Each row is a point. Any point is a mix of the corners, with weights that add up to 1. It lies inside the corners' shape when no weight is negative. Is each point inside? If not, which corners have a negative weight?
In the rows, zero is written as 128.

Corners:
(1): [122 141 112]
(2): [ 76 110  72]
(3): [ 60 149 125]
(4): [181  90 167]
Points:
[119 123 133] => inside
[ 59 123 100] => outside (1)
[107 127 101] => inside
[118 137 111] => inside
[ 64 147 105] => outside (4)

Corners:
(1): [152 208  92 141  48  45 125  96 140]
(2): [145  73 177 110 168 248 110 108 141]
(3): [122 129 151 158  97  82 107  70  87]
(4): [134 142 131 127 139 155 145 175  84]
(5): [105  72 131 201 210 106 130 126 136]
(6): [108 118  78 134 129 122  95 120 138]
(7): [174  73 133 120 147 114 161 106 128]
(8): [208 129 123 109 107 137  80 167 140]
(9): [164 137 163  72 177 178 112 125 129]
(10): [110  90 129 100 123 109 139 135 191]
Points:
[123  59 145 139 180 155 110 114 139] => outside (1, 4)
[137 115 137 143 125 115 135 123 125] => outside (6, 9)
[150  90 115 143 135 116 108 125 179] => outside (3, 4, 9)
[145 118 119 129 141 129 123 129 139] => outside (3)
[171  28 177 110 237 217 168 168 137] => outside (1, 3, 6)
[134 102 139 120 142 159 122 124 141] => inside
[123  92 137 134 142 149 133 113 137] => outside (8, 9)
[137 112 131 119 139 131 118 116 148] => outside (4)

Corners:
(1): [133 136 112 102 167 173 165 115 129  90  68  59 127  90 150 154  99 149
 147 124]
(2): [ 85  98 113 102 101  93 123 142 165 157 128 128 133 140 171  93 193  90
 189 162]
(3): [119  34 131 128  92  68 137 172 202 174 186  89 134 125 133 121 104 110
 151 148]
(4): [101 126 182 122 131  78 202 112 141 147 144  46 149 156 129  61 121 131
 165 192]
(5): [139  82 172  87 146 140  93  68 114 171 110 166  90  96  54  98 138 115
 121 101]
(6): [160 197  97 135 115 154 196 122 143 157 103 129 214 100 146 117  89 197
 146  88]
(7): [194 105 120  69 151 180 132  96 110 113 118 149 184 114 109 199 127 141
 135 156]
(8): [133  80 147 112 144 193  97 177  93 135  73 174 119 147  43 139  94 137
 130 135]
(9): [103 155 162 155 158 170 145 104  66 120 140 106 190  87 199 180  69 178
 162 139]
(10): [138 145 176  67 156 195 157 173 122 117 116 153 119 135 118 178 153 191
 101  75]
(11): [175 120 105 156 188 115  97 134  95  97  72 128 154 123 121 151 153 161
  75 115]
(12): [ 83  97 129 165  20 123 144  89 181 145 166  79 121 164 144 100 158 121
 188 165]
(13): [ 79 188 162 166 105 101 168 107 223 147 159  82 112 136 162  98 131  55
 161 194]
(14): [166 120 104  95 180 173 151  99 126  97  65 190 132 158 166 142  59 194
 107  99]
(15): [ 95 125  85 118 142 146 211 102 105  82 112 134 148 109 125 167  98 143
 117 128]
(16): [101 131 138 116  42  74 142 155 154 174 168  48  83 139 189  72 120  45
 123 197]
(17): [115 133 103 105 159 182 123 119 132  65 133 127 190  91 126  95  92 173
 106 112]
(18): [171 110 100 131 195 218 188 137  78  97 136 137 128 125 135 107 136 146
 144  76]
(19): [108 107 107 137  92 107 147 149 168 200 189 101  42 100 130  95 144 157
 147 232]
(20): [200 100 148  82 134 151 158 153 113  58  81 208 126  74 105 115 124 173
 142 123]
(21): [108 157 141 104  86  79  92 160 137 150 182  89  77 166 109 116 116  98
 185 142]
Points:
[116 152 137 116 121 140 144 119 140 126 117 121 129 121 133 127 124 145
 135 152] => outside (3, 18)
[120 154 129 115 121 141 153 128 127 110 108 113 142 132 144 124 112 149
 141 158] => outside (3, 5, 18)
[153 113 102  97 152 161 142 152 106 111 106 144 149 111 138 157 115 164
 124 116] => outside (4, 5, 12, 13)
[147 146 137 125 144 157 152 139  72 116  92 125  94 136 115 127 105 193
 106  98] => outside (2, 3, 7, 13, 17)
[130 121 123 111 135 145 144 122 136 118 129 122 151 117 130 124 113 143
 135 136] => inside
[124 118 135 111 121 126 137 123 140 133 117 125 135 122 125 127 117 136
 139 146] => outside (18)
[135 137 114 131 150 134 174 123 143  98 125 103 160 121 163 139 119 166
 148 138] => outside (5, 8, 16)
[133 105 130 120  88 107 118 154 149 154 141 100 127 126 145 111 108 136
 151 185] => outside (5, 10, 13, 15, 18)

Corners:
(1): [ 87 170 132 129 134 147  63 121 148 172 185 107 132 115  96 126 176 152
 137 172]
(2): [118 109 125  96 146 129 143 165 162 107  92  95 166 103 166 193 167 146
  79  89]
(3): [173  68 123 111 180 182 136 139 122 127  83 100  79 147  81 190 179  86
 165  99]
(4): [197  68 128 146 145  90 121 164  85  76  93 100 151 172 102  99 100 150
 145  76]
(5): [180  59  96 189 102 117 170 106 124  87 137 142  85  88  98 115 139 171
 140 110]
(6): [121 134 129 215  69 145 113 137 101 123 191 191 160 189  81 106  86 180
 159 154]
(7): [141  76 145 187 130 150 145 158 126 155  93 151 175 138  80 110 122 115
 113 166]
(8): [150 157 155  81 102 186  51 114 192  95 153 117 185  97 198 131 142  97
 200  82]
(9): [116  78 117 154  89  77 175 146 102 159 153 186 155 169 140 113 134 131
  70 129]
(10): [141 156 111 108 178 133 151 102 188 165 106 138 142 172  97 151 125  71
 168 155]
(11): [ 97  60 153  96 122  88 116 134 176 142 125 188  90 131 146 117  98 140
  72  61]
(12): [ 97 126 156  93  77 143  84 180 117  73 173 109 152 102  94 131 106  75
 116 121]
(13): [ 80 165  96 129 142 115  71 191 175  60  98 194 115 145 157 100 154  73
 175  94]
(14): [ 78 106 165  70 161 163 105 147 198 115  94  79  63 178 133 166 187  90
  99 148]
(15): [122 128 216 120  96 164 148 167 105 111 195 105 127 106 121 128 112 167
 174  93]
(16): [199 178 110 156 125 186 133 150  93 116 106 106 163 115  87 104 153 162
  93 114]
(17): [ 68  91 170  65 195 169  46  98 149 100 178  97 164 114 176  92  92 121
 117 129]
(18): [159 150 153 194  93 165  83 185 112 148 178 151  86 167 180 167  73 109
 163 139]
(19): [133 156 151 165 126  98  70 125 150  63 158 154  92 126 168 160 177 105
  74  80]
(20): [ 72 125 165  89 102 126 106 146 117  80  62 124  63 124  97 153 132  69
 175  97]
(21): [140  99 206  80 117 121 142 143  93 119 135 155  73 131  83 161 135 177
  76 164]
Points:
[131 136 158 102 107 148 121 145 119 113 149 101 147 125 132 143 122 152
 123 133] => outside (3, 7, 11, 13, 19)
[130 137 132 129 134 152  99 146 146 120 142 118 165 145 144 130 139 106
 137 118] => outside (5, 11, 20, 21)
[130 110 140 130 120 135 112 139 134 112 138 139 122 140 124 124 130 121
 134 118] => outside (2)
[128 117 134 145 136 131 110 137 124 125 161 141 100 160 109 120 122 133
 127 138] => outside (2, 7, 8, 20)
[119 135 154 134 109 117 125 160 124 123 129 149 124 151 106 133 126 130
 109 134] => outside (3, 5, 8, 17)
[ 89 117 166  39 172 129  88 161 176 105 114 101 122 151 191 165 128  37
 135  76] => outside (1, 5, 6, 7, 16, 21)
[125 110 139 123 120 143 122 158 131 107 120 138 128 137 127 127 118 117
 147 112] => outside (1, 19)
